Rows are points. Examples show where two turns around zero, p and q, send a point. Where does a point land after both, in the order given? Backwards means that the second turn is done in reverse. Each puzzle has new turns, and all numbers are rounded.

Turn p:
[-40 -35 -18] => [-16 -27  47]
[64 30  5] => [ -4  25 -66]
[-14   8 -22] => [-15  14  18]
[  3  17 -32] => [-26  25   3]
[-25   3   4] => [11  3 23]
[ 13 -23  63] => [ 49 -40 -25]
Turn q:
[30 34 44] => [27 50 28]
[ -9  -9 -51] => [ -8 -27 -44]
[-42  -9  27] => [-41  -2  30]
[ 20 -17 -19] => [ 21 -21 -12]
Where do these land?
p, then q backwards: [-62  30 -33] => [-6 15 75]
p, then q: [17  5 23] => [ 18  -9 -21]
q, then p: [ 54 -14   4] => [ -9 -11 -54]
p, then q: [ -9 -22   5] => [  3 -17  17]

Turn p:
[-27  33  10 -16   7  20] => [-3  2 30 10 21 34]
[ 16  -4 -23 -26  17 -25] => [-15   3  10 -42  -3 -18]
[-30 -27   2  20  -4  -6] => [-13   3 -38   9  -9  18]
[23 42 33 12 30 13] => [ 19 -10  22  16  56 -16]
[ 11 -52 -46  12 -21   4] => [ 21  11 -37 -25 -54  -6]
[ 6 55 22  5 -4 -9] => [ -7  15  35  30  32 -14]
[  1 -47   2  -7 -25   3] => [ -2 -24 -22   0 -43   1]
Turn q:
[14 18 20  9 15 24] => [-35   6   0   8 -11 -19]
[-27 -16  25  28 -20  26] => [ -4 -34  16  36 -27   7]
[ 30   1  17 -16  -2 -11] => [ -9   9  -4 -33 -16  -3]
[  7 -59 -44 -50 -10   7] => [ 44  11  64 -35  24  14]
[ 37  51 -11  28  -7  -4] => [-48  27 -36   1   8  24]
[-41   2  -1 -14   0 -11] => [ 25 -29  -9   6  18 -12]
[-19   3  -5  14  23 -31] => [ 27  10 -30  15   3 -11]
Where do these land?
q, then p: [ 64  -9 -15   0  17  -2] => [-12  12  58  20  17  18]
p, then q: [-25  18 -14   8  11  12] => [-31   4   4   8  12 -18]
q, then p backwards: [ 29  20   3  19   8 -17] => [-23 -13 -21  18  -5 -22]
p, then q: [ 8 20 10 -9 32 -3] => [ 11  10  -1  -5  -6 -38]
p, then q backwards: [-24 -76  16  12 -40  -1] => [-10  23  59  52 -26 -29]
q, then p: [-30  17  25   3 -23  28] => [ -8 -12 -49   1 -17  15]
p, then q: [-21  10 -24 -34  -5 -17] => [-11 -46   1  -4   8 -15]

Turn p:
[ -6   4 -11  -8  23 -16 -17 -14] => [ 13 -10   1   8  24  -8 -16 -18]
[ 15 -10 -29  26   1  37   0   1] => [ 17  40 -10 -29  -9  -5 -13  13]
[ 25 -16  -2   8  27 -10 -10  -1] => [ 24  -7   0 -26  19   7   4 -12]
[  8   3   1   8 -11   1   8 -31] => [-20  -3 -24 -12   5  -2 -11   3]
[ -7   4   3  12 -18 -25  37  28] => [-16   4   8  17  10  24  29  34]
[-15  15  13   0   4  10 -17  12] => [  5   3   5  15 -12 -21  13 -11]
[-19  10  25 -32   3 -20  20   2] => [-26 -33  26  20   4  -1   7   2]
[ -3  24  -3 -17 -25  27 -20   7] => [  7   0 -10  19 -40 -20 -11   6]
[  3 -34   3   2  -5  -4   0  -4] => [ -5   5   3 -14  -2  27  -2 -15]
Turn q:
[ 21   4  -7  -2  14  11  -1 -14] => [ -1  -3  -9  20 -13   9  -5 -17]
[ 28  17  -3 -20 -20   4  -7  11] => [ 22  -4   0   3  11  10 -35 -11]
[ -9 -76   9   7  13 -11   0 -13] => [  5 -32  24  -4 -16 -29  59 -13]
[  5   8   6  16 -13  -7  -8   2] => [ -3   1  10 -12 -11   2 -15   8]
[-14   9   9   5  32 -12 -14  16] => [-18  -3  -8  17   0 -23  -2  28]
[ -2  10 -21  -2 -17   1 -15   6] => [ 13   5 -17 -18  -2  -4 -16  -1]
[ -8  17   5 -10   0  -7  -1 -12] => [ 8 12 -4  8  0 11  0 16]
[-6 -7 -8  4  6  3 59 -8] => [-27  -5  -2  -5  23  35  32 -13]
[-15  18   9   2 -15  18 -13  12] => [  0  29   4  -9   8 -12 -18   4]
Where do these land?
q, then p: [ 43   4   6  -7 -16   1   9  21] => [  7   0  -6 -22  -7  -6  -4 -46]
p, then q: [-14  15 -10  10 -15  -5  -1  13] => [-24   0  -4 -14  -3   4 -14   3]
q, then p: [-15  12 -20   6  34  -3  13 -11] => [ -3  35   9  15   8   2 -12  22]
p, then q: [  0   3 -13 -15 -16 -14   3  -5] => [ -7   2  -2 -10  -9 -22  -4 -11]
p, then q: [ -7 -15  42   3 -19 -11   1   1] => [ -4  23   3 -17  10  15  35 -12]
q, then p: [ 21 -27 -23   8   3  20   3 -17] => [-30   0 -20 -12   3  11 -29  -1]
p, then q backwards: [-13  10  51   2 -13   3 -19 -11] => [  6 -34 -19  21  34  19   3  -7]
p, then q backwards: [-17 -11 -19 -13   2  17   9  -2] => [  9  19  21  12 -11   9  -9   4]
q, then p: [  1   8 -13   5  40  -8 -19  11] => [11 28 -6 22 16 26  1 -1]
